Every row gives one point. The points of each table are mixes of a few directions, plus a little noise. Count the directions of each table, and those that both share. Where both have some left over, give the other angles between the two spaces (their principal angles), to ten degrees, smallest first.
In the rows, 100 means zero.

First (4 x 2):
| 117 | 118 |
|  57 |  53 |
| 114 | 115 |
| 113 | 114 |
Second (4 x 2):
|  97 | 103 |
|  70 | 127 |
|  89 | 110 |
| 144 |  60 |
Directions: first 1, second 1, shared 0; angles 90

First (7 x 4):
| 145 |  28 | 110 |  89 |
|  80 | 126 |  97 | 106 |
|  75 |  94 |  75 | 129 |
|  99 |  93 | 129 |  81 |
|  89 | 178 |  95 |  92 |
|  93 |  96 |  95 | 107 |
| 120 |  84 |  98 |  96 |
Second (7 x 4):
| 123 |  90 |  61 | 107 |
|  75 | 102 | 103 |  93 |
|  96 |  98 |  66 |  74 |
|  81 | 102 | 135 | 126 |
|  60 |  92 |  55 |  84 |
| 135 | 113 | 172 | 123 |
| 129 | 104 | 107 |  94 |
Directions: first 3, second 3, shared 2; angles 80

First (10 x 8):
|  88 | 103 | 117 | 106 |  88 |  89 |  78 |  92 |
|  73 |  97 | 101 | 116 |  78 |  62 |  41 |  93 |
|  85 | 130 | 130 |  97 |  87 | 127 | 124 |  76 |
|  85 | 123 |  52 |  96 | 101 | 127 | 133 |  96 |
|  88 | 133 | 130 |  94 |  91 | 136 | 138 |  76 |
|  79 |  90 |  77 | 115 |  86 |  62 |  46 | 102 |
| 161 |  61 | 131 |  85 | 135 | 105 | 126 | 129 |
| 124 |  88 | 165 |  96 | 104 |  99 | 102 |  99 |
| 123 |  62 |  53 | 101 | 121 |  72 |  78 | 133 |
|  95 | 113 |  43 |  94 | 109 | 124 | 134 | 105 |
Second (10 x 8):
|  98 | 103 | 145 | 114 | 106 | 129 |  96 |  83 |
| 113 |  98 |  36 |  74 | 104 |  80 | 140 | 125 |
|  94 | 130 |  87 |  91 |  64 | 114 |  58 | 118 |
|  77 | 100 | 135 | 123 |  97 | 101 |  77 |  73 |
|  87 | 122 |  67 |  89 |  88 | 104 | 121 |  99 |
|  89 |  59 | 131 | 151 | 135 | 105 |  53 |  77 |
| 126 |  92 |  88 |  64 |  81 |  46 | 105 | 132 |
| 127 | 101 | 129 |  90 | 104 | 125 | 107 | 112 |
| 100 |  70 |  59 |  93 | 128 |  47 | 162 |  93 |
|  89 | 125 | 121 | 111 |  91 | 149 |  82 |  89 |
Directions: first 3, second 5, shared 3

First (8 x 11):
|  92 | 101 |  30 | 137 | 105 |  99 | 102 | 133 |  75 | 103 | 119 |
| 112 |  60 |  82 | 110 | 104 |  69 |  93 |  88 | 100 |  97 |  90 |
|  62 | 131 |  87 |  62 | 127 | 171 |  60 |  99 | 107 | 133 | 120 |
|  56 |  68 | 100 |  93 | 124 |  77 | 102 | 108 | 116 |  86 | 102 |
| 126 | 100 |  89 | 110 |  77 |  54 |  98 |  85 | 101 |  97 |  59 |
| 125 |  88 | 174 | 120 | 109 | 110 | 130 | 115 |  97 |  98 | 130 |
| 141 | 121 |  69 |  91 |  44 |  94 | 116 |  67 |  88 |  74 |  81 |
|  87 | 131 | 168 |  78 | 110 | 125 |  99 | 104 | 117 | 113 |  99 |
Second (10 x 11):
|  98 | 114 | 135 | 127 | 117 |  88 | 106 | 133 | 100 | 117 |  98 |
|  96 | 126 | 165 | 148 | 130 |  79 | 110 | 160 | 100 | 131 |  96 |
| 101 |  90 |  76 |  82 |  89 | 108 |  96 |  78 | 100 |  89 | 102 |
|  99 | 106 | 114 | 111 | 107 |  95 | 102 | 114 | 100 | 107 |  99 |
|  95 | 127 | 168 | 151 | 132 |  78 | 111 | 163 | 100 | 132 |  95 |
| 103 |  81 |  54 |  66 |  78 | 115 |  93 |  57 | 100 |  78 | 103 |
| 104 |  77 |  43 |  57 |  73 | 119 |  91 |  47 | 100 |  73 | 104 |
|  98 | 114 | 133 | 125 | 116 |  89 | 106 | 131 | 100 | 116 |  98 |
| 101 |  95 |  88 |  91 |  94 | 104 |  98 |  89 | 100 |  94 | 101 |
| 105 |  69 |  22 |  42 |  64 | 126 |  88 |  28 | 100 |  63 | 105 |
Directions: first 6, second 1, shared 1

First (9 x 12):
|  84 | 126 | 111 |  91 | 178 | 100 |  94 |  81 | 102 | 116 |  97 |  39 |
| 108 |  74 |  98 |  73 |  77 | 115 | 104 | 124 |  68 |  68 | 135 |  91 |
| 108 |  79 |  94 |  94 |  63 | 106 | 112 | 125 |  82 |  71 | 128 | 114 |
| 101 | 117 |  95 | 139 |  82 |  86 | 115 |  86 | 124 | 130 |  71 | 135 |
|  90 |  86 |  78 |  87 |  57 | 124 | 145 | 137 |  72 |  56 | 134 | 101 |
|  92 |  97 |  93 |  82 |  72 | 111 |  83 |  99 | 124 |  93 |  64 | 129 |
|  99 | 119 | 124 |  90 | 187 |  94 |  89 |  75 |  78 | 130 | 118 |  24 |
| 103 |  99 | 100 | 121 | 111 |  78 |  65 |  97 | 139 |  93 |  89 | 126 |
| 116 | 104 | 111 | 125 |  72 |  86 |  91 |  75 | 113 | 145 |  64 | 140 |
Second (9 x 12):
| 110 |  60 |  61 |  82 | 124 |  93 |  92 | 100 | 105 | 115 |  84 |  92 |
|  96 | 106 | 105 |  94 | 119 | 104 | 103 |  97 |  91 | 103 | 106 |  79 |
| 113 |  62 |  65 |  94 |  93 |  89 |  90 | 104 | 115 | 107 |  81 | 123 |
|  93 | 101 |  97 |  73 | 167 | 107 | 105 |  90 |  78 | 115 | 111 |  33 |
| 117 |  66 |  72 | 118 |  37 |  85 |  87 | 112 | 132 |  93 |  75 | 178 |
|  95 |  92 |  86 |  66 | 183 | 107 | 103 |  87 |  75 | 121 | 108 |  21 |
|  94 | 139 | 142 | 135 |  33 | 103 | 105 | 107 | 109 |  76 | 110 | 149 |
|  94 | 128 | 128 | 119 |  69 | 103 | 105 | 103 | 102 |  86 | 109 | 119 |
|  88 | 144 | 144 | 120 |  73 | 109 | 109 | 101 |  94 |  84 | 118 | 108 |
Directions: first 5, second 2, shared 1; angles 70

First (11 x 18):
|  56 |  48 |  98 |  79 | 160 |  88 |  88 |  53 |  76 |  81 | 100 |  86 |  83 |  92 | 105 |  84 |  84 | 129 |
| 104 |  98 | 101 | 101 | 114 |  96 | 101 |  94 | 104 | 100 | 101 | 102 | 102 | 100 | 101 |  99 | 103 | 103 |
|  83 |  70 | 106 |  99 | 121 |  92 | 103 |  85 |  80 |  82 | 111 | 101 |  93 | 101 |  98 |  97 | 102 | 121 |
| 160 | 162 |  95 | 115 |  89 | 105 | 103 | 123 | 157 | 138 |  87 | 109 | 125 | 102 | 104 | 109 | 113 |  64 |
| 117 | 114 |  93 |  96 | 136 |  95 |  93 |  84 | 130 | 119 |  88 |  97 | 108 |  96 | 108 |  95 |  98 |  91 |
|  92 |  95 |  96 |  93 | 111 |  99 |  94 |  90 | 100 | 102 |  95 |  95 |  97 |  97 | 103 |  96 |  93 | 101 |
|  95 | 115 |  96 |  98 |  54 | 113 |  98 | 122 |  95 | 104 |  94 |  97 |  97 |  99 |  98 | 103 |  93 |  86 |
| 121 |  82 | 116 | 117 | 145 |  82 | 115 |  86 | 101 |  87 | 122 | 116 | 109 | 110 |  97 | 104 | 124 | 123 |
|  90 | 124 |  82 |  83 |  80 | 113 |  83 | 103 | 115 | 121 |  74 |  84 |  97 |  89 | 108 |  93 |  78 |  75 |
|  77 | 124 |  89 |  90 |   5 | 127 |  92 | 142 |  82 | 105 |  85 |  90 |  89 |  95 |  96 | 104 |  79 |  74 |
| 107 |  67 | 129 | 129 |  83 |  89 | 130 | 118 |  59 |  60 | 143 | 126 | 100 | 119 |  82 | 116 | 133 | 135 |
Second (10 x 18):
| 116 |  56 | 100 | 100 | 104 | 123 | 118 |  63 | 105 |  96 |  71 | 110 | 109 |  87 |  92 | 146 | 127 | 120 |
| 120 |  99 | 106 | 100 | 102 | 127 | 125 |  53 | 104 | 100 |  89 |  99 | 117 |  88 | 105 | 128 |  94 | 117 |
|  94 |  82 | 100 |  91 |  95 | 101 |  99 |  89 | 100 | 108 | 103 | 110 |  97 |  82 |  91 | 111 | 114 |  93 |
| 116 |  83 |  91 |  95 | 107 | 123 | 107 |  70 | 119 | 108 |  62 |  99 | 110 |  89 | 101 | 131 | 110 | 105 |
|  74 | 103 | 103 | 110 |  95 |  60 |  77 | 166 |  77 |  85 | 135 | 103 |  79 | 125 |  93 |  58 | 106 |  91 |
| 114 | 115 |  97 |  89 | 102 | 125 | 111 |  57 | 118 | 117 |  82 |  94 | 114 |  79 | 108 | 118 |  84 |  97 |
| 117 | 135 | 113 | 110 | 102 | 114 | 124 |  77 |  93 |  88 | 114 |  89 | 115 | 109 | 116 |  97 |  67 | 120 |
|  73 | 103 |  85 | 101 | 100 |  59 |  56 | 177 |  99 | 102 | 107 |  96 |  75 | 124 |  94 |  54 | 109 |  73 |
|  84 |  93 |  89 | 108 | 105 |  69 |  70 | 166 |  96 |  90 |  97 |  96 |  82 | 131 |  95 |  70 | 113 |  91 |
|  94 | 130 | 114 |  95 |  89 |  99 | 111 |  82 |  89 | 106 | 140 | 103 | 103 |  84 | 105 |  86 |  77 |  94 |
Directions: first 3, second 4, shared 1; angles 70, 80
